Every row gives one point. To make a cloud, some directions were put in groups of two or more. Within a group, all points are equally far from the middle, so they leave a hole (a ring in 2 directions, a hollow ball in 3). The other directions are filled evenly. Then the cloud was stretched, turned, moved and blurred a little. How many holes are there, and how many directions does each take, smallest first?

Cloud (15 x 2)
15, 39
31, 14
27, 25
1, -50
-45, 27
17, -37
-54, 13
4, 45
29, -18
-28, 41
10, 43
-35, 37
-41, -50
-41, -50
32, 5
Holes: 1 (2)

Cloud (21 x 3)
34, -62, 7
-9, 66, -24
38, -50, 1
-47, -24, -9
-43, -49, -18
14, -15, -57
-35, 22, -33
60, 22, -21
9, -80, -40
6, -46, 15
19, 11, 7
-55, -15, 18
1, -40, -2
-30, -8, 47
-16, -39, 18
31, 26, -42
-41, 20, 8
15, 8, 46
51, 1, 22
-22, -41, 4
-60, 13, -26
Holes: 0

Cloud (28 x 4)
20, -10, -6, -64
-5, -39, -28, -55
-37, 14, -5, 33
-6, -9, -34, -70
-14, 60, 22, -9
-44, 26, -40, -49
1, -24, -29, -67
-40, 20, -40, -55
-17, 35, 19, 32
-43, 34, -44, -7
23, -46, -20, -38
34, -36, -38, 17
20, -14, 39, -44
27, -44, -39, 11
9, -16, 42, 19
8, -16, 52, -32
-11, 57, 19, 4
20, -41, -44, 15
30, -29, 31, -28
33, -30, 28, -4
13, -17, 49, -33
-53, 52, 16, -35
-18, -42, -25, -47
11, 30, -46, -36
22, 42, -3, 11
-54, 37, -28, -38
-58, 39, -20, -39
-5, 48, 19, 21
Holes: 2 (2, 2)

Cloud (71 x 8)
-8, -53, 25, 15, -25, -25, -4, 58
-41, -28, 18, 37, -1, 33, -63, 16
4, -28, -26, 41, -12, -56, -17, 14
-9, 19, -56, -6, 31, 5, 63, 8
61, 59, 9, 10, 24, 33, -49, -26
23, -33, -15, 24, -12, -41, 19, 54
-55, 19, 8, -11, 2, -47, -42, 25
-4, -14, -49, 54, 25, 7, -34, 79
-11, 52, -3, 13, -13, -1, 44, 64
9, 4, 10, -34, -11, 41, 82, 2
-9, 23, -41, -43, 58, -16, 4, -9
15, -30, 65, 17, -7, -2, 28, 34
-44, -53, -30, 17, -7, -34, 5, 72
-16, -65, 13, -8, 31, 25, 2, -4
-54, 33, -43, 34, 48, 14, -51, 14
73, -2, -3, -18, -15, -7, 34, -6
18, 34, 47, 52, -13, 28, -46, -5
40, 18, -28, -15, 48, 25, 63, -7
-52, -3, -7, -52, 36, -4, -27, -23
34, 24, -24, -25, 60, 33, 41, 26
10, 34, 18, -19, 37, 27, -45, -67
8, 13, 8, 49, -11, 54, -24, -16
-12, 49, -2, -12, -26, -31, 13, 35
7, -39, -61, -15, -3, -24, -40, -38
-1, -23, 43, -40, 33, 30, -15, 14
25, -48, 15, -22, -9, -42, 20, 27
4, 29, -25, -29, 48, -20, -14, -57
70, 41, 6, -5, 8, 41, -16, -46
-4, -3, 30, 31, 3, -30, -76, -25
42, 49, -7, -9, 25, -2, 47, 33
-6, -33, -6, 6, -10, -48, -86, 19
-49, 22, -48, -46, -22, 2, 6, 11
-32, 48, -46, 44, 35, 16, -39, 58
17, 52, 40, -11, -26, 18, -45, 0
-19, -39, 31, 15, -12, 35, 52, 21
16, 19, 28, -8, -5, 47, 35, -54
-26, -48, -7, -3, -37, 30, -19, 33
37, 64, -14, 21, 36, -13, -25, -11
38, -20, 19, 0, -14, 59, -11, -34
16, -67, 8, -39, -13, -15, -42, -34
33, 37, -30, -19, 35, -30, -13, -42
31, 13, 26, -44, 9, 41, 43, 38
1, 20, -49, -33, -31, 8, -28, -30
-19, -48, -19, -28, 27, -25, 43, -25
10, 16, -25, 50, 7, 54, -44, -2
-53, 31, 1, 15, 26, 34, -43, -24
36, 17, -27, 59, -11, -3, -35, 26
31, 37, 24, -24, 29, 55, -8, 41
11, -18, 29, 59, 38, 16, -73, 30
-19, -18, 10, -56, -1, -18, -62, 8
-13, -18, 44, 52, 27, 40, -7, 66
1, 4, -40, 29, 5, 11, 72, 41
45, -27, 38, -6, 25, 17, -21, -62
10, -41, 3, -43, -27, 10, 65, -2
-36, 29, -56, 37, 33, 19, -30, 69
-23, 59, 24, 53, 26, 22, 0, -1
42, -29, 27, 0, 33, 66, 32, -4
18, -5, -27, 51, 15, 17, -17, 91
-12, -43, -15, -14, -51, -12, 8, -31
0, 48, 56, -16, 17, 31, -20, 20
35, 41, 13, -27, -31, -19, 24, -8
-70, -27, -31, 23, 33, -27, -30, 62
63, 44, 20, -10, 13, 45, 19, -50
12, 4, -23, 51, 39, 16, 7, 94
-63, 20, -38, 19, 7, -49, -10, -9
26, -45, 10, -13, 2, -40, -65, -33
-12, 35, -23, 7, -6, -4, -32, 78
62, 11, -26, 3, -6, -9, -57, 0
71, -17, 10, -26, -26, 16, 25, -15
12, -46, -30, -24, 56, -9, -49, 9
-10, -1, -19, 0, 11, -41, 30, 74
Holes: 3 (2, 3, 3)

Cloud (106 x 9)
-29, 0, -43, 23, 51, 39, -13, -8, -58
20, -9, -51, -20, 14, -19, -44, -72, -34
-23, 37, 49, 59, 18, 15, -2, 40, 20
8, 26, -56, 13, 60, -21, -40, 21, 11
-1, 42, -4, 11, 41, 38, 11, -31, -58
-45, -29, 12, -57, 11, 13, -42, 19, 34
-19, -80, -10, -27, -20, -2, 0, 14, 13
-14, -20, -32, -54, -19, -32, 33, -32, -4
-34, -18, 38, -59, 18, 24, 27, 16, -35
-14, 11, -24, -12, -29, -23, 27, 70, 43
25, -4, -34, -12, -21, 42, 27, -20, 48
5, -18, 1, -1, 30, -24, -62, -69, -24
-55, -51, -19, -27, -9, 34, 11, -3, -3
-18, 36, 8, -8, 0, 93, -19, -10, -8
23, 60, 22, -69, -20, 15, 15, -37, -1
6, -8, -14, -11, 95, -38, -17, 4, -33
24, 4, 33, 22, 26, -13, -21, -62, -34
-75, -6, 4, 8, 30, -2, 1, 29, 26
7, 40, -4, 41, -16, 44, -36, -50, 12
-15, 9, 25, 33, -56, 25, 23, -54, -27
-2, 41, 1, 32, 36, -22, 16, -53, -65
-3, 14, -14, 29, 28, -48, -38, -24, -64
-11, 65, 14, 38, 9, 66, 5, -5, 22
23, -7, 37, 7, 16, 22, 24, 52, 1
44, -50, 37, -31, 15, -33, 46, 4, -31
2, -30, -8, -14, 28, -28, 59, -63, -31
-5, 47, -39, -11, -25, -19, 12, -52, 10
-11, 32, -30, 26, 53, -10, -39, 4, -49
63, 30, 3, 14, 40, -58, 10, -15, 29
-37, 42, -43, 55, 60, 27, -36, 9, 6
25, -31, -30, -90, 1, -34, -12, -43, -15
44, 19, 0, -8, 22, 62, -18, -61, -29
-19, -9, -48, -45, 4, 41, 16, -13, 29
12, -35, -31, -86, 30, -6, 7, -41, 16
-27, 2, 2, 23, 47, -18, 74, 20, -25
40, 43, 35, -50, 21, 25, 57, -29, 39
39, 26, -32, -25, 21, -20, 17, -80, 35
-17, 25, 19, 42, 27, -40, 27, -53, -18
-45, 57, 12, 28, 4, 25, 37, 54, 15
-32, -31, 33, -23, -6, -4, 8, 53, 23
3, 0, 26, -33, 74, -5, 15, 35, 0
21, -38, -22, 35, -12, -1, 3, -55, 29
-28, 53, -27, -23, -2, -11, 38, 10, -60
-20, 46, -3, -19, -28, -30, 13, 18, -65
7, 66, 35, -25, -19, 34, 52, 2, 14
9, 47, -6, -49, 34, 11, 18, 67, -6
-52, -9, 25, 1, -39, -33, 2, 44, -9
12, 23, -47, -15, 52, -39, -52, -52, -41
46, -6, -10, 11, 69, -29, -29, -44, -36
23, 31, -44, -36, -41, -47, 9, -28, -17
-30, 54, -31, -3, -43, 20, -13, 0, 38
-15, 40, 14, 27, -61, -2, -13, -27, -23
-18, 75, -5, 32, 52, -29, 66, -28, 7
21, 4, 24, -23, 80, 1, 21, -31, 36
22, 52, -25, 8, 18, 19, -40, 36, 6
15, 56, -37, -8, -51, -7, 45, -31, 31
-64, -6, 25, 10, 18, -15, -22, 13, -24
-6, -13, -30, -13, -48, -14, -21, 31, 26
0, 7, 8, 84, 37, -9, 4, 7, -38
-5, 13, -27, -88, -4, -21, -34, -5, -19
-21, -14, -34, -1, 77, 7, -18, 38, -31
-17, 1, 33, -20, -3, 12, -42, -45, 46
25, -5, 6, -26, -41, 4, -15, -24, 72
10, -23, -1, -19, 10, 20, 66, 36, 32
-23, -34, -25, -6, 37, -5, -60, -74, -9
6, 60, -14, -57, -10, 32, -33, -46, 26
29, 57, -58, 13, 66, -20, -30, -21, -15
-8, -16, -64, 10, 28, -19, 33, -16, 7
49, 15, 26, 5, -29, -20, -17, -1, 24
42, 26, -3, 54, -13, -30, -14, -9, -31
-16, -41, -55, -21, -16, -14, 29, 4, -44
6, -41, -5, -39, -23, 37, -4, 55, 1
5, 42, 1, 0, 41, 29, -17, 2, -76
33, 43, 48, 30, -8, -4, 28, 4, -38
63, 11, -12, 7, 29, -42, -2, -8, 38
3, -22, 11, 7, 78, -43, 13, -15, -43
-22, -52, -2, 2, 13, 29, 44, -20, -2
6, 53, 32, 22, 26, -34, -21, -3, 34
-25, -18, 41, -31, 62, 11, 1, 11, -35
-2, 12, -53, 8, 40, 1, -69, -3, -35
50, 51, 32, -72, -24, 7, 32, -10, 34
-31, 28, -1, -47, -22, 0, -11, 39, 65
-35, -14, 6, 5, 49, -15, -8, -31, 55
-36, 21, -34, -45, 23, 43, 15, -32, 5
0, -53, -30, -13, -45, -3, -5, 38, -24
6, -4, -45, 37, 43, 14, -62, -57, -22
54, 35, -12, -55, -57, -1, 36, -18, 3
-33, 17, -20, -24, 30, 58, 17, -35, 19
-5, -34, -36, -85, -1, -10, 15, -52, -33
-30, -36, 19, 3, 13, 43, 49, 30, -5
-30, 41, 0, 4, 15, -37, -30, -31, 26
61, 9, -32, -11, 34, 0, 9, 24, -19
67, 5, -24, -25, -9, -26, -20, -36, -6
38, 6, -7, -17, -45, 17, 61, 26, -61
36, -5, 37, 8, 3, 53, -39, 21, -9
53, 19, -7, -23, 58, 61, 21, 4, 6
-30, 31, -15, -62, 11, -37, -10, 11, 6
-3, -21, 11, -80, -22, -30, 26, 21, -6
-55, 4, -39, 24, -14, -10, -13, -19, -43
2, 51, -11, 20, -13, 23, 37, -45, -21
-66, 17, 2, 4, 28, 10, -13, 38, -19
44, -3, 25, -24, -22, 39, 66, -12, -48
-7, 7, -48, 32, 24, -18, 30, 40, -35
-21, 33, 48, 10, 1, 64, -24, -15, 2
61, -7, -61, -40, 14, -2, 5, -34, -25
5, -7, -28, 74, 24, -12, -28, -2, -47
Holes: 1 (6)

Cloud (87 x 9)
-41, -4, -8, -13, 8, 9, 52, -5, -2
-36, -58, -34, -52, 16, -10, 65, -2, 10
25, 21, 5, -57, 42, -64, 18, -43, 17
35, 63, -17, 13, 30, -13, 1, -8, 21
-11, 15, 26, 31, 13, -20, -9, -22, 19
-9, 23, -43, -17, 19, -14, -17, -39, 47
-32, -10, -61, -33, 37, 50, -7, -19, 0
-10, -28, 3, -52, -25, -10, 52, -37, 35
1, -35, -11, -48, 23, 7, 80, 21, -36
0, -16, -10, 6, 81, -28, 12, -76, 28
-32, 1, 4, 5, 55, 51, -4, 49, -1
-2, -59, -25, -36, 11, 20, 5, 1, -75
51, 17, -19, -23, -22, -29, -59, -1, 2
21, -44, -26, 24, -24, -7, -64, 72, -11
-1, 16, -18, -5, 29, -44, 5, 7, -28
-31, 14, -24, -25, 8, -18, -24, -21, 3
6, -26, -52, -65, 27, -29, 20, 48, 10
5, -48, 0, -11, -10, -7, 33, 46, 63
36, 19, -58, -40, 16, -6, 41, -31, 70
6, 11, -30, -33, -21, -36, 1, -51, -65
-18, -10, -23, -17, 36, -18, -2, -51, 17
-18, -21, 7, 3, 20, 19, 51, -11, 2
-6, 2, 10, 6, 54, 32, 82, 3, 2
-22, 32, -6, -5, -2, -39, 0, -27, -69
-34, 66, 13, 5, 4, -34, -14, -3, -35
-63, -20, -40, 5, 47, 38, 18, 31, 28
-53, 25, -9, 23, -14, 16, -48, -56, -40
-10, 18, -36, -2, 42, 10, 43, 20, 56
25, 6, -95, -12, 32, -43, 19, 7, -32
-36, -16, -44, -61, 32, 11, -26, -21, 6
-38, -61, -19, -38, 25, 36, 50, -36, 48
-56, -39, -11, -26, 65, 9, 46, -46, 8
54, -34, 5, -56, -10, -12, 50, -1, 35
-3, -49, -23, -2, 42, -63, 21, -17, 49
-45, 10, -35, -95, 7, -7, 26, 14, 56
0, -28, 42, -37, 14, 1, 64, 11, -43
-37, -35, -22, -35, 11, -35, 7, -54, 30
-44, 6, 7, -29, 62, 35, 25, -66, 35
-15, 15, -2, -17, 34, -42, -67, -25, 67
-10, -11, -17, -18, 14, 0, 57, -63, 23
17, -15, 6, 7, 26, -40, 13, 11, 61
-56, -4, -13, -37, 12, -17, -35, -43, 29
18, 21, -4, -59, 0, 5, 57, -29, -20
33, 16, -38, -61, 16, -53, 32, -16, -15
29, 62, -20, -12, 46, -14, 32, -7, -5
-11, 1, 18, -31, 17, -17, 15, -9, -25
56, 23, -28, -19, -29, -41, -49, 7, 23
-6, -5, -30, 17, -38, -9, -49, -58, -29
-26, -39, 24, 15, 19, 8, -28, 38, -25
23, 26, -25, -32, -7, -27, 26, -5, -18
-43, -40, -20, -62, 41, -1, 56, 30, 26
10, -19, 9, -20, 38, -19, -46, -9, 18
-32, 39, -19, 16, 8, -5, -36, -14, -27
-18, -17, -20, -23, -18, -44, 16, -49, 48
-7, 45, 5, -36, -3, -8, 16, -2, -16
6, -19, -10, -36, -1, -39, -46, -1, 46
-11, 46, 2, 21, -10, -6, -68, -55, -10
-9, -11, -30, 19, 47, 24, 20, 53, 4
-55, -47, -50, -7, 16, -26, -33, 33, 30
22, 13, 2, -16, 15, -38, 31, -53, -41
-3, 8, 4, -44, 41, -4, -32, 13, -41
-12, -31, 48, 18, 11, 21, -23, -5, 2
-19, -23, 17, -10, -3, 21, -50, 2, 17
-16, -24, -9, -53, 70, 12, 94, -2, 0
-20, -44, -32, -45, 46, -32, -20, -1, -29
35, -6, -33, -19, -36, -34, 16, -44, -11
-45, -6, -2, 37, 47, -23, -24, 0, -24
-10, -8, 8, 30, 2, 5, 19, 10, 9
30, -12, -9, -50, -8, 17, 78, -64, 16
30, -16, -19, 14, -17, -50, -22, -10, 8
-48, -9, -41, -59, 34, 45, -47, 14, 25
-22, -31, -4, -27, 24, -43, 38, 27, 6
21, -13, -53, -76, 22, -34, -34, -36, 39
-17, -23, -30, -26, 14, 33, 13, 31, 37
-83, 12, -37, -22, -18, 18, -55, -16, -20
11, 33, -10, -66, 38, 29, 30, -17, -47
-13, 10, 10, -18, 25, 37, 24, -45, -21
6, -63, -42, -48, 55, 30, 58, -37, 53
50, -1, -20, -21, 7, -30, 11, -7, 31
26, -19, 2, -63, 70, -13, 45, 38, 41
-8, -29, -57, -51, 42, -15, 86, -31, 36
-6, 4, -1, 39, 29, -24, -36, 78, -29
21, 11, -38, -54, 20, -57, 32, -17, 33
-5, -38, -10, -31, 27, 19, 58, -2, 74
-38, 21, -6, -32, 45, 51, -36, 6, 51
13, -14, -17, 14, 11, -10, -55, 13, 33
-54, 12, -9, -47, 24, -11, -21, -39, -38
Holes: 0
